Each row of a before or after table is a point. One or more steps were done to the points. Then noise was added and the rows were shuffled. The steps act on how far a point lies along the listed directions, d1 being the first. What was done? A step turns or swaps two directions, mirrors them in a line or flattens them onto one, adds a multiple of one to another, or multiplies one. Angles are multiples of 10 degrees, from the lower direction toward the higher: turns from -170 to 170, lines from 10 to 170 but not 90. Use the fewest steps. Two steps may share a direction if one is a turn and the other turns, adds or multiplies; they go together, in the order done. Otherwise the lowest direction goes first.
(in the rows, 128 means zero)

Directions:
(1): [173 120  74]
(2): [84 80 99]
(3): [161  76 164]
Before (9 x 3):
[[130 184 137]
 [102  86 144]
 [105 131 121]
 [100 156 146]
 [106 185 142]
 [120  96 115]
 [136 123 135]
 [115 105  97]
 [ 87 201 141]]
After (9 x 3):
[[114 188 154]
 [122 128 120]
 [ 79  92 185]
 [ 74 163 215]
 [ 87 190 207]
 [178  95 104]
 [ 73 203 249]
 [146  92 117]
 [126 128 164]]
Steps: multiply d1 by 3; mirror d2 and d3 in the line at 40 degrees

Directions:
(1): [108 195 143 108 156 190]
(2): [179 174  82 180 148 114]
(3): [129 102  49  80 143 154]
(4): [161 100 159 113 212 118]
Before (13 x 6):
[[103 124 101  98  96 159]
 [ 97  99 153 126 134 109]
 [137  79 104 109 125 110]
 [116 131 105 121  89 140]
 [135 198 145 104 188 176]
 [112 205  95  94 136 213]
 [138 128 111 155 147  99]
 [135 104  98  99 131 127]
 [121  96 149 126 128  99]
 [104  99 102 119  97 123]
 [118 121 144  73 129 158]
 [122 221 131 132 201 177]
 [ 64  70 143  44 142 190]]
After (13 x 6):
[[124  80 153  86 122 118]
 [ 92 135 131 104 124 154]
 [161  70  72 132 110  63]
 [130  93 192 126 139 123]
 [181  59 143 167 123  46]
 [ 71 116 131 105 124 145]
 [105 135 177 124 151 141]
 [132 136 176 140 130 120]
 [159  82  54 177 123  45]
 [139 126 144 104 161 133]
 [ 76  11 194  59 148 141]
 [128 164  99 143 144 130]
 [120 135 147  99 171 156]]
Steps: multiply d1 by -1; multiply d2 by 1.3; swap d3 and d4

Directions:
(1): [166 140 149 141  73 156 210 157]
(2): [158 184  93 208 107 116 100 105]
(3): [142 184 121  96 138  90 110 214]
(4): [165  74  63 133 128 178 102 170]
Before (13 x 8):
[[109 108 143 136 132 135 105 107]
 [152 183  96 208 107 110 109 124]
 [ 99 135 101 145 168 112  75 134]
 [141 110 118 108 122 141 152 150]
 [149 218 121 214 100  95  98 108]
 [117 125 156 118 106 119 140 131]
 [102 130 121 139 138 102  75 126]
 [ 60 163 236 118 120  76 164  49]
 [140 110 120 132 112 138 142 149]
 [131  75 125 110 107 144 153 109]
 [143 148 120 123 132 124  87 146]
 [162 144 109 194 121 150 132 129]
 [119 133 145 139 101 123 141  73]]
After (13 x 8):
[[147 155 154 134  99 135 143 126]
 [141 161 102 185 110 118 113 137]
 [125 135 129 104 150 116 127 146]
 [150   8  90 155 106 232 129  99]
 [133  92  90 135 115 140  99  92]
 [101 105 117  98 143  97  95 113]
 [123 138 131 113 135  99 110 152]
 [110 112 147 135 128 134 118 106]
 [120 126 155 160  90 125 156 104]
 [134 161 120 164 154 113  92 143]
 [105 143 165 162 119 128 177 106]
 [169 147  96 196  89 155 114 131]
 [127 104 127 119 114 145 120 142]]
Steps: turn d1 and d4 by 140 degrees; turn d1 and d3 by -60 degrees; multiply d2 by 0.7
